Each row of a before or after table is a point. One or more steps were done to the points. Then noise was added and the rows were shuffled. The steps act on columns, c1 being the first. What was done? A step turns or swaps two columns, mirrors them in a line or flattens them onto one, adds a multiple of one to another, or multiplies or shifts one. Angles are multiples of 10 degrees, from the lower column toward the higher: turns from -170 to 170, lines from 10 to 170 but not 90. Use the fewest steps. Two steps may share a column if one is a turn and the other turns, adds or multiplies; they go together, in the order done. Otherwise the lowest column goes first.

Before (10 x 2):
[[-29  52]
 [ -4 -17]
 [ 73  10]
 [-34 -18]
 [ -8  16]
 [ -6  -2]
 [-70  13]
 [-21  24]
 [-26  18]
 [ 49  31]]
After (10 x 2):
[[  1 -18]
 [ 45  47]
 [ -5  -4]
 [-18  20]
 [-34 -30]
 [ -8  14]
 [-25  47]
 [ 73  29]
 [-24  14]
 [-65  -8]]
Steps: add 0.3 times c1 to c2

Before, 12 rows:
[[ 35 -55 -23 -26 -12  31]
 [  0 -22   9 -13 -22   8]
 [ 39 -40  34 -42  20  39]
 [-55 -63   5  10  16 -52]
 [ 52 -36  35 -12  25  24]
 [  6  46   2  -8  -1 -33]
 [ -5   7 -34  39 -49 -20]
 [ 25 -37  -9   6 -47  10]
 [-50 -64 -14 -25 -51 -68]
 [ 18 -10 -16  29  -8  29]
 [-25  36  13 -45 -43  18]
 [-62 -20 -31 -54 -29 -43]]
After (12 x 6):
[[ 47 -24 -65 -32 -56  64]
 [ 18 -17  34 -47 -37 -27]
 [ 11  12 -16 -14 -24  -8]
 [ 56 -13 -59  11  15  55]
 [ -3  62 -33 -38  24 -41]
 [-19  17 -48   9 -50 -13]
 [-22   7 -11  35  -4 -29]
 [ 35 -61 -26 -60 -31  45]
 [-11 -13  49   1  -1  30]
 [-21 -31  -7  39 -52  19]
 [-10  67 -18 -22  22 -27]
 [-27  21 -64 -32 -11 -25]]
Steps: turn c2 and c3 by 70 degrees; turn c1 and c2 by 140 degrees; multiply c6 by -1

Before:
[[-26  26  10 -51 -16 -33 -63 -10 -17  22  22]
 [-20 -15  31  39  16  -3   0 -22  30 -35  42]
 [ 43 -27 -19   0  48 -19  -7  -3 -24 -37 -34]
 [-50  68 -14  -4  -4  38 -13 -54  20  32  44]
 [  5 -56 -24  -1  60  -1 -48 -37 -30 -34  25]
 [-16  28   8  22  -6  13  15 -54  19  62  73]
 [-44  41  50 -19  19  30  32 -44  24  28  80]
 [-16  12  70  39  33  26 -11 -54   8  11  32]
 [-31  -8 -20  -1  25 -24 -28  11 -63  -4  -2]
 [-23  13  -7 -10 -42  58  14 -64 -15  22  47]]
After, 10 rows:
[[ -3   8  16   4  23 -42 -31  13  63  17  -7]
 [-16 -27   3 -52  -7 -39 -69 -11   2  29  16]
 [-39  30  -5   9  46  28  -1  -5  39 -22 -35]
 [ -4  56   2   8  62   3 -51 -36  43 -20  16]
 [ 58 -70  28  -6  -3 -23 -24 -52 -27   8  43]
 [ 30 -13 -56  42  25   2 -15 -54 -31  35  29]
 [  7  14 -43  41   7 -19  -8 -21 -19 -27  40]
 [ 47 -40 -28 -16  21 -22  17 -43 -47  30  86]
 [ 19 -27  24  18  -6  -6   2 -55 -46  41  73]
 [ 60 -15  15 -16 -40   8   6 -64   5  22  51]]
Steps: mirror c1 and c6 in the line at 60 degrees; multiply c2 by -1; turn c3 and c10 by -150 degrees; turn c9 and c10 by -150 degrees; turn c4 and c5 by -10 degrees; turn c7 and c11 by 10 degrees
